Rows are points. The points of each table are mixes of a few directions, plus a little noise. How many directions does each table use, and how many do they share? Where both have some left over, give the other angles between the two spaces (their principal angles), to ten degrees, smallest first.
(in the rows, 128 means zero)

First (4 x 2)
[[112 119]
 [ 89 105]
 [116 121]
 [194 168]]
Second (5 x 2)
[[124 104]
 [121  80]
 [139 206]
 [132 158]
 [123  95]]
Directions: first 1, second 1, shared 0; angles 50

First (9 x 6)
[[119 134 135 134 170 118]
 [135 123 122 123  90 136]
 [145 116 116 117  47 147]
 [115 136 138 137 192 114]
 [142 118 117 119  61 143]
 [136 122 121 122  87 138]
 [103 145 147 145 249  99]
 [115 137 137 137 191 113]
 [141 120 119 120  68 143]]
Second (7 x 6)
[[132 129 187 161 117 130]
 [127 107 170 114 161  41]
 [ 92  92 162 144 137  86]
 [129 142  84 125 113 178]
 [135 132 131 132 122 143]
 [126 171  91 128 111 155]
 [157 123  72  93 134 165]]
Directions: first 1, second 4, shared 0; angles 60

First (10 x 11)
[[113 168 109 141 149 110 104 110  99 137 128]
 [106 221 155  76 137  53 125 102  96 175 140]
 [126 133 127 129 131 125 125 126 125 130 128]
 [138 123 178  73 101 109 164 140 156 145 136]
 [148  60 132 138 108 170 145 153 162 101 122]
 [133 106 123 137 126 144 130 134 136 118 126]
 [107 219 157  74 135  54 128 104 100 176 141]
 [138  84 104 162 129 167 121 138 138 102 121]
 [147  78 158 106  99 148 160 152 167 118 129]
 [125  86  35 241 168 198  75 122 101  77 109]]
Second (9 x 11)
[[107 125 123 140 130 113 132 158 125  98 153]
 [ 76  85 145 123 187 128  89 102 155  84  48]
 [206 145 142  89 110 179 122  36 133 234  60]
 [ 99 110 133 131 152 122 114 130 137  99 106]
 [157 158 114 136  87 122 158 159 107 148 196]
 [115 112 137 121 150 133 111 107 140 121  88]
 [185 169 115 127  74 135 162 139 104 181 190]
 [ 75 105 129 143 157 106 116 158 136  67 127]
 [132 144 116 141 105 114 148 164 114 121 184]]
Directions: first 2, second 2, shared 0; angles 70, 90

First (11 x 20)
[[120 122 127 144 111 109 181 196  85 154 249  29 241 107 102 115 100 152
   75 186]
 [129 101  87 104  80 138 123 141 109 165 139 136 126  79 139 119  59 116
  121 143]
 [127 129 132 133 129 123 138 139 121 130 148 109 149 129 123 127 129 134
  119 138]
 [139 112 104 103 113 154  87  90 141 134  93 189  73  97 139 132  90  99
  143 110]
 [135 138 144 132 155 136 111 100 146 105 118 147 111 141 122 137 152 120
  134 113]
 [115 130 121 126 112 111 141 143 127 136  64 135  98 150 152 122 144 145
  153 116]
 [118 137 138 140 131 109 153 152 121 127 124 100 145 152 131 124 153 148
  129 133]
 [121 138 141 140 136 114 147 143 126 123 127 106 143 151 127 127 154 144
  128 131]
 [124 136 138 135 138 121 135 130 131 120 114 123 126 147 130 129 151 137
  134 123]
 [150 122 127 112 148 166  73  64 154 109 135 187  91  99 115 143 107  86
  128 109]
 [129 143 148 136 155 127 120 107 147 104  97 144 105 157 128 136 168 129
  143 108]]
Second (11 x 20)
[[100 135 120 133 169 151 114 132  83 190 149 124 130  86 183 112  98 133
  151 172]
 [124 132 129 128 136 131 123 122 128 131 113 138 115 130 139 127 132 129
  139 126]
 [116 135 128 130 149 137 117 119 118 146 108 142 107 123 156 124 129 130
  150 134]
 [138 124 129 127 111 120 135 132 140 110 135 122 138 137 106 133 132 127
  114 119]
 [133 125 129 127 119 124 132 130 133 119 132 124 134 132 116 130 130 127
  120 124]
 [ 90 152 130 133 200 156  87  95 102 183  47 182  49 117 223 115 139 134
  205 139]
 [132 118 121 129 113 127 143 151 112 138 194  91 179 105 109 125  99 128
   97 153]
 [114 135 127 130 152 139 117 122 113 153 117 138 113 116 159 122 124 130
  148 140]
 [159 121 136 121  83 103 144 125 177  61 106 131 127 173  68 145 161 122
  102  80]
 [149 123 133 124  98 111 139 126 160  84 116 129 129 158  87 139 149 124
  110  97]
 [154 111 126 125  78 109 157 153 144  92 191  87 187 133  63 136 117 124
   73 124]]
Directions: first 3, second 2, shared 1; angles 70

First (8 x 32)
[[104 133 116  67  78  32  86  79  32 118 154  79 106 104 118 119 180 134
  106 105  86 176 111 123 157 152  82  91 188 105 116  66]
 [140 145 134 150 142 181 162 170 212 116 121 160 143 148 142 113 101 152
  128 142 175 124 125 111 113 134 171 154  88 125 134 153]
 [127 180 125 101  96 136 162 171 220  81 144 146 138 146 150  75 129 202
   96 134 195 183  96  76 128 177 179 147 104  87 128 109]
 [117 143 122  95  98  89 118 117 109 112 143 111 121 122 129 111 151 149
  110 119 127 163 113 113 141 151 121 117 148 107 123  96]
 [122 108 126 123 128  99 103  97  65 145 128 107 118 114 116 147 141  99
  135 120  89 118 137 148 136 114  95 111 154 139 125 120]
 [120 117 124 113 118  92 105 100  72 136 133 106 118 115 119 137 146 113
  128 118  97 132 130 138 138 125 100 111 155 129 124 110]
 [133 123 131 142 141 147 134 134 140 134 122 137 132 131 128 134 117 121
  135 132 131 114 134 133 122 119 133 134 118 136 130 142]
 [161  75 147 232 224 248 153 155 174 184  79 177 148 143 121 187  58  53
  186 153 123  15 179 182  90  53 143 160  70 196 143 228]]
Second (9 x 32)
[[171 144 165 165 130 140 188 151 189 125  92 129 132 132  96 142 110 133
  139  97 201 145 115  99 168 117 192 162 109 136 122 122]
 [102 149 120  87 107 107 117 128 134  95 150 116 123 127 134  99 140 167
  106 133 118 158 114 109 125 161 130 123 139 106 129 107]
 [ 83 121 100  96 108  77  84  95  70 138 158 141 114 120 184 104 165 135
  117 174  62 120 117 165 113 144  66  84 152 101 123 130]
 [147 125 164 178 171 186 177 158 209 124  89 145 134 137 105 146  82 129
  150 133 159  97 135 127 134 104 188 169  91 156 134 172]
 [116 157  69   9  93 150  45 140  72  54 200  28 150 127  43 106 131 151
   69  37 124 212 164  37  76 186 105 125 163 127 153  34]
 [119 106 173 158 148  88 152  95 113 143  86 117 101 106 110 157 126 114
  156 140  90 101 118 165 178  98 141 132 147 147 118 149]
 [107 101  96 130 152 159  85 122  94 154 148 150 135 134 162 131 124  98
  135 163  76  80 155 167  77 117  77 107 120 138 137 163]
 [141 125 103 159 134 171 130 154 157 160 138 191 148 150 190 114 124 117
  133 166 153  99 132 148  88 123 112 120  89 117 129 163]
 [167 125 164 170 107  73 173 111 117 162  89 137 116 117 127 150 149 107
  147 111 171 140 101 135 193 106 146 130 138 123 104 111]]
Directions: first 2, second 5, shared 2

First (11 x 32)
[[ 41 154 109  56 101 161 195  90 174 103 142 167 128 207  44  93  70  81
  160  72 148 100 117 102 144  80 158 155  68  47 171 164]
 [138 109 111 162 173 135 116 170 114 183 141 111 116  87 143 123 152 127
  163 153 134  63 120 153 109 200  78 101 155 139 116  86]
 [197 138 146 219 117  50  77  84  69  93 111 172 155 126 206 130 176 132
  127 173 103 188 200 131 115  96  90 118 197 200 107 156]
 [146 100 121 139 174 152 119 190 129 184 136  81 108  70 137 143 142 146
  126 145 133  84  91 152 118 203 104 104 135 139 110  73]
 [126 113 134  82  81 161  69 160 125 161 142  60 132  72 146 141 171 181
  138 156 136  74 146 116 126 149 156 120 170 141 115 152]
 [138 113 124 138 171 145 141 166 136 155 129 107 112 100 124 140 121 130
  114 129 129 117  88 148 127 172 113 118 114 127 118  80]
 [ 88 145 126  86  99 141 155 102 150 101 131 146 132 168  91 116  98 112
  130  99 133 135 128 108 141  86 156 147  99  92 149 157]
 [143 144 132 175 157  90 163  94 120  90 112 186 132 172 129 122 101  92
  115 114 117 191 129 134 129  99 108 136 105 131 135 117]
 [131 125 149  75  33 137  48 123 114 125 134  73 151  94 160 140 179 191
  127 157 126 113 182  95 130  95 182 132 185 154 118 198]
 [171 125 140 181 177 100 150 130 121 108 105 147 121 132 144 147 110 118
   76 122 112 207  98 148 132 129 114 131 100 152 116  83]
 [ 86 143 122  97 124 141 177 102 156 104 130 157 124 178  80 113  85  98
  128  89 138 138 108 117 140  96 147 146  82  84 153 137]]
Second (9 x 32)
[[159 148 130 129 112  89  96 105 111 108 137 165 123 127 139 122 128 125
  126 124  95 134 146 113 114 118 107 133 150 156 101 153]
 [ 98 109 126 127 143 166 159 150 145 147 120  92 133 129 117 133 128 131
  130 132 160 123 110 142 142 138 149 124 107 102 154 104]
 [197 172 132 131  94  43  57  77  90  84 147 209 118 126 153 116 128 121
  124 119  53 140 169  95  96 105  82 137 177 187  68 183]
 [ 37  70 122 124 173 241 222 195 178 186 102  21 142 130  96 145 128 137
  134 139 226 113  74 172 170 159 187 117  63  49 207  55]
 [167 154 131 130 109  78  87  99 106 102 139 175 122 127 143 121 128 124
  126 123  85 134 152 109 110 115 102 132 156 163  93 160]
 [ 80  98 125 126 152 188 178 163 154 159 115  71 136 130 111 137 128 133
  131 134 180 119 100 151 150 144 160 122  94  87 170  89]
 [ 98 109 126 127 142 165 159 151 144 147 119  93 132 130 118 134 128 131
  130 132 161 123 111 143 142 138 147 124 107 102 154 104]
 [113 118 127 127 135 148 144 139 137 138 123 110 130 128 122 131 128 130
  129 129 144 125 119 135 135 133 138 126 118 114 141 116]
 [202 176 133 131  91  35  51  72  87  80 149 216 117 126 154 114 128 120
  123 119  47 141 172  92  93 103  79 136 182 193  63 188]]
Directions: first 4, second 1, shared 0; angles 40
